Each point is reached from the start by the listed moves, each made 0, 1 or 2 times, or once backwards (-1), plus a little noise. Say if it took an odd or an even number of moves. Then give how often each move was made.

Moves:
(1): [ 25 -22   5]
(2): [30 20 20]
Start: [ 21 -20  -4]
Points:
[102 -49  24] => odd (2, 1)
[ 15 -58 -20] => even (1, -1)
[84 19 39] => even (0, 2)

Moves:
(1): [ 23  14 -12  -2 -22  31 -10 -23]
(2): [ -1  53  21  32 -15  -6  21 -13]
(3): [ 13 -24  19  12  22  40   3   0]
(4): [ -1   5 -26  32  -4   8  10 -11]
(5): [ 19  11  -7 -12  12   1  37  -9]
(6): [-46  22   4  -6  25  17  17 -14]
Start: [ 10   4  -8  -5 -26 -10   4  -8]
Points:
[-95  23 -20  66  59  52  71 -41] => even (-1, 0, 1, 2, 0, 2)
[113  55  50  93 -89 103 -20 -58] => even (2, 2, 2, 0, -1, -1)
[  54   46  -17   86 -111    0  -34  -33] => odd (1, 1, 0, 1, -1, -1)
[ 35  65  68  32 -52 -80  30  17] => odd (-1, 2, 0, -1, 0, -1)

Moves:
(1): [  0  11   0  15 -19  -4 -10 -16   2 -14 -21   3  -5  -7]
(2): [ -6   4  29 -36  -8 -12 -29 -11  -1   5  -5  -4   2  25]
(3): [  4 -14  15   2   9  -2  -2  -8  19  20   8  -6   2  11]
(4): [ -6   7 -10  19   0   6  17   0  -9  15   7 -21   4  12]
(5): [  8  -3  -4  -1   6   3  -7  -2 -17   3 -12  13  27  -9]
(6): [-30   8 -16  18  32 -19 -13  -6  19   5   1  14   8  -6]
(7): [  3  11 -21  13  -6 -11   9 -26   4  14   1  36 -10  22]
(8): [ 18   5 -10  -8   5 -23  15  20  10 -31   1 -21   8 -25]
(9): [ -8  -8 -26  -4  -5 -18  -8 -21  13   0   1  -6  -8  -2]
(10): [ 10   1 -13  13   1  -5 -14   1   7  19  11   0  -9   5]
(11): [ 27  27  -7 -10 -30  35  15  13  12 -22  15 -16  18 -16]
(12): [-24  -6  13   6  -7 -16   1  12 -11 -10  23  25  13  -9]
Start: [  7  -3  10  -5  14  26 -26 -10  -9   5  24  11  34 -23]
Points:
[ -12   79  -13   35  -70   41  -33    7  -20 -101   40   69  121 -113] => odd (2, 0, -1, 0, 1, 1, 0, 0, 0, 0, 2, 2)
[  54   46  -33   87 -103   91   35  -39  -22   32   97  104   80  -13] => even (1, -1, 1, 1, 1, -1, 2, -1, 0, 1, 2, 2)
[  6  26 -16  55 -20 -68  17 -43 -27 -56  10  95 116 -61] => odd (2, 0, 1, 1, 2, 0, 2, 2, 0, -1, 0, 2)
[100  17 -49   2  -2   6  -8  41 -55 -20  22 -36  81 -71] => odd (0, 0, -1, 1, 2, -1, 0, 2, 0, 2, 0, 0)
[ 20  -2 -66  66  63  45 -91 -83  78  64  -2  53  79 -55] => even (1, -1, 2, -1, 2, 2, 0, -1, 1, 1, 1, -1)
[  40   27  -79   70    5  -13  -64 -106   81   85   46   78   41   14] => odd (1, 0, 2, 0, 1, 1, 2, 0, 1, 2, 1, 0)
[ -29    7   61  -31   35  -33  -55   11 -110   10    3   19  108    7] => odd (0, 2, -1, 2, 2, 0, 0, 1, -1, 0, -1, 1)

Moves:
(1): [ 6  6  3  6 -2  2  5  2 -5 -1 -5 -1  0 -4  5 -4  8  4  3  6 -5 -3]
(2): [ -5  -5  -3  13  -5   2 -10   8   2  -2  -1   6   4   4   6   4   0  -9
   1  19   8  -9]
(3): [-1 -8  6  8 -9  3 -2  4 -1 -2  0 -7 -5  4 -5  8 -7 -8  4  1  8 -5]
(4): [-4  1 -2  4  3 -7 13 -3  4  1  3 -2 -5  6 -3  4  0 -7 -3 -3 -1  1]
(5): [  7   3   6 -11  10  -4   3   1   7   2   2 -12   4   3   1  -2   8  -4
  -3   6   7  -2]
(6): [-1 -5 -9  3 -1  4  5  6  5 -2  1  0 -2 -2  4  4  8  1 -1 -3  7  6]
(7): [  0   1   9 -10   1   9   6  -4 -13  -3  -2   9   1  -6  -9   2   7   1
   8  -7 -12  -3]
(8): [ -2   1   4   3  11 -10   4  12  -3   9  -5   5   2  11  -5  -5 -11  -1
  11  10  -8  18]
(9): [ 2  5  2 -4 -9 -2 -3 -3 12 -1 10  2 -7 -2 -4 -4  3 -4  5 -2  7  3]
(10): [  9   3  -4   6   3   2  -5  -1   4   7   3   1   3  -2   9  10  12 -10
   7  -9  -4   3]
(11): [  5  -2  -4  -1   1   9   2   9  12   3  -1   6 -11 -12  -5  15   0   5
   1   4   2   4]
(12): [ -1 -15   8   3  -1 -16  -4 -11  10   1   2   6   4  -1   6   1  -7  -1
   8  -5  10   7]
(13): [  3  -3  -8   3   8   5   0  12   1  -4  -7   4  -1  13 -15   1  -5   8
   0 -13  -8 -14]
(14): [  4   2  -1  -5  -1   1  -1 -16   5  -5 -13 -12  -7   5   4  -7   6  -3
 -11  -1 -10  -5]
(15): [ -1   6  -1  -4  -6  -3   2   5  -1  -8   6  -1   1   3  -3   1  -2  -5
  -3  -3 -20   1]
(16): [10  8  2  2 -1 -7 -4 -2  9 -1 -5 -9  4 -4 -8  8 12 -6  8  4  5  3]
(17): [  3   7  15   0   1   9  -5  -4   9   7  -4  -2  11  -6  -5 -12   0  -6
 -13  -1  -3   0]
(18): [-3 -2 -4 -4 -7  9  6  2 -3  9  5  0  7 12  7 12 -1  7 -3  3  3  7]
(19): [  5  -6   7  10   4 -16  -6  -7  -6   5   9  12  -2  -2  -3 -10   3  -7
 -10   2   4   0]
(20): [ -8  -1  -1  -7  -3 -12  -6   2  -1   3   8  -6   4   1  -2  -6   4   0
   2  10  -9  -1]
Start: [-8 -5 -9 -3  1  4 -3 12  8  6 -5  3 21 -6 -9  8 -2 -8 -4 -8 -7 -6]
Points:
[ 15   3   0  25 -30  73  34  14  -4  24  33  68   3 -47 -21  32  53   2
 -15 -25  29   4] => odd (2, 0, 0, 1, -1, 2, 2, -1, 2, 0, 1, -1, 0, -1, -1, 0, 1, 2, 2, -1)
[ 62  50 -10 -15  62   7   2  75 121  47 -18 -19  39 -40 -50  30  51 -27
  31 -19   3  63] => even (0, -1, -1, 0, 2, 2, -1, 2, 1, 2, 2, 0, 1, -1, 0, 2, 2, -1, -1, 0)
[ 32  15 -24   3 -54  36  -1   9  58  -9  20 -20  13 -16  34  49  29 -17
  19 -56  -3  14] => even (2, -1, 1, -1, 0, 1, -1, -1, 2, 2, 0, 1, 0, 0, 2, 0, 0, 1, -1, -1)

Moves:
(1): [ 11   1  -2  -2  -2   4  -1 -21  -1 -11   3   0 -23 -10  -3   1 -13  -6
 -10   5   5  -2 -11   7  -6]
(2): [ -1   1  -1  -7   1 -10  -3   9  14   3  10   7 -17   7  -5  -4   0  -5
  13   4   1   1   5  -7   1]
(3): [  2 -11  -4  13 -12   3   0  12   3  -7  -5   6  -5 -17  -5 -12  16 -17
  -9   3  17  15   3  13  -6]
(4): [ -4  -3   6   8  -1  -1 -11 -11   1   1   8  -2   5  -6  -1   5  -2   1
   1   5   1  -5  -2  -6  12]
(5): [  4  -4   2   3  14   7  -7   4   1  -3   6   0  -1   9 -10   2  -3  11
   4   4  -4   2  -2   4   6]
(6): [ 20   7  -9 -10 -11  17  -3  16 -18   3  -6  -1   1  -6   6 -29 -10   1
 -17  27   5  -4   1  10  -4]
(7): [  9  -3 -10  -4   1  -4  -3   4   4 -16   0  -3   2   7 -14   4   2   1
  17  17  -8  11 -10   2  11]
(8): [ -7   5   5 -12  16  -1  -8   0   1 -17   1  10 -15  -7  -7   7  -3  12
   7   1 -11   4 -15   4   7]
(9): [  1  -1  -9   9 -10   1   1   3  -7  -3  14   2   5   5   6   1  -2 -20
   9  -2  -2  -8  -5   4  -1]
(10): [ -2   2   3   6  -4  -1   0   1  15 -10   2   2   9   3  -2   7  -1   7
  10  -8  -4  12   1   9  -2]
(11): [ 11   9  -6  -8  -2   8   9  15   7  -1   9   2  -9   1   4   0   3  -6
   3  13  -4   1   1  -6 -12]
(12): [-9  1  3  6 -3  3 17 -3 -2 10  0 -8 20  2  1 -4  8 -4  5 -6  1  5  0 11
  3]
(13): [-10  -8  -1  16 -13 -20  -2  -7  12  15   2   2  14   4   4  -6  15  -9
   0  -1  20  -6  10  10 -20]
(14): [-12  -7   9   2   6   8  -1   3   2  -1  -2   5  -3  -1  -4  -2 -14  -1
   0   5  -6  -5   5 -11   2]
(15): [-11  12 -19   4  10  -6  11  19 -15  -8  -1  13   9   1   4   2  -6 -11
  -5  14  19   6   9  -4  -5]
(16): [  6   0   3  14  -4  -8  -2   6  12  -4  19  -2 -15  -9  13  -4   2 -14
   4   9 -14  -4   4   4  -5]
(17): [ 18   2  -1   4  -6   2   4  -2  -4  -8   5   8   8 -13  -4  -7  -3   0
  -5   1   0  12  -2   2  -6]
(18): [ 3  0  8  9  2 -9  5  7 -5 -3  1  0  4 10  9 -3  9  0  7  1 16  4 -2 -4
  0]
(19): [ -4 -10   7  -4 -10  -6  -6   1 -12   5   4 -10   4   3   0  12 -11  -6
  -3   4   2  -8   1  -3  -2]
(20): [ -2  -8   0  -7  -5   7   6  -2   3   2 -19   7  -2  -2   6   2  11  -2
   6   6   3  -5  15  24   0]
(21): [  3   7   0   9   1   5  -2   5   2   3   9   4  -5  -6  -4  10 -14  -1
  10  -6 -10   2 -15  -1  -2]
(22): [-8  2 -9 -4  5  0 -2  2 -7 -6 -1 -2  2 -2  2  0 -5  3  8 -6  3  6  4 -7
 -6]
(23): [  9   5  11  -8  17   5 -17  14  20  -1   1  -6 -10  -5  -8  -4 -12   4
   1   5  -5 -16   6  -7   9]
(24): [  2   7 -10   3  -3  -6   9  10  -4  -2   8   0  -6 -11   1   3 -11  10
  -6  -1   0 -11  -8 -11   6]
Start: [ 18 -20  -4  -5   8   1  -3  -4  -3  -1   7  -5  -9  -5   5   3  -2   3
   2  -7  -3   7  -2  15  -5]
Points:
[ 42 -14 -17 -17   8  19 -19  53  78  34  58   3 -44 -42 -28 -37 -44  42
  35  45 -14 -25  23  10 -37] => odd (0, 2, 0, 1, 2, 1, 0, 0, -1, 0, 2, 1, 2, 1, -1, 0, 1, -1, 0, 1, 1, 2, 1, 2)
[ 31 -73  24  58 -23  13   0  67   5 -26  72  43 -94 -64  -2  20 -20 -59
  29  75 -18   2 -16  52 -13] => even (0, 1, 2, 1, 2, 0, 0, 1, 0, -1, 1, 0, 0, 2, 0, 2, 1, 1, 2, 2, 2, -1, -1, 1)
[  2 -14 -34  27  24  79   9  38 -53  16 -54  15  72 -30   9  -3  -5  12
 -12   3  25  60  50 101   1] => even (-1, -1, 1, 1, 2, 1, -1, -1, -1, 1, -1, 1, -1, -1, 2, 0, 0, -1, 0, 2, 2, 1, 0, -1)
[ 58 -49  35  88 -58 -28 -10  73   9  44  52  20   9 -47  60 -69  22 -89
 -11  46  49 -37  47  58 -71] => even (-1, 0, 1, 0, 0, 1, -1, 0, 1, -1, 0, 0, 2, 1, 0, 2, 2, 2, 1, 1, 1, -1, 1, 0)
[  -6  -27 -121   64  -19  -86   68   54    6  -39   71   24  -29    8
   30    3   44  -81   52   24   66   42   43   55  -53] => odd (1, 2, 1, -1, 2, -1, 1, -1, 1, 0, 0, 1, 1, -1, 2, 2, 0, 0, 0, 1, -1, 2, -1, 2)
[  16  -48   16   -4  -12  -68 -100  -69   34   -2   92   -8  -46  -31
  -32   -5  -15  -37   16   -6    4  -51  -38   19    7] => odd (1, 2, 0, 2, 0, 0, 0, 2, 2, -1, -1, 0, 2, -1, -1, 0, 1, -1, 1, -1, -1, 0, 1, 0)
[-21 -47 -34 100 -25 -54  17 -11  27 -37  45  26  -5 -41   4   8  50 -43
  50  -5  86  59 -24   7 -48] => odd (1, 0, 2, 2, 0, -1, 1, 0, 0, 0, 1, 0, 2, 1, 0, 0, 0, 2, -1, 0, 1, 2, -1, 1)
[ 70  21 -19 -16  43  72  -6 -37 -31 -19  -8  -2 -38 -76  24  -6 -35  -7
 -36  18  25  18   7  12 -21] => odd (2, -1, 0, 2, 0, 0, -1, -1, -1, -1, 1, 0, -1, -1, 1, 0, 1, 0, -1, 1, 1, 2, 1, -1)
[  45   24 -120   -7  -27   62   -4   81  -83  -33  -35    5   39  -20
   13  -30  -40  -25    7   -1    6   47  -20   41   -9] => odd (-1, -1, 1, -1, -1, 2, 1, -1, 2, 1, -1, -1, -1, -1, 1, -1, -1, -1, -1, 0, 2, 2, 0, 0)
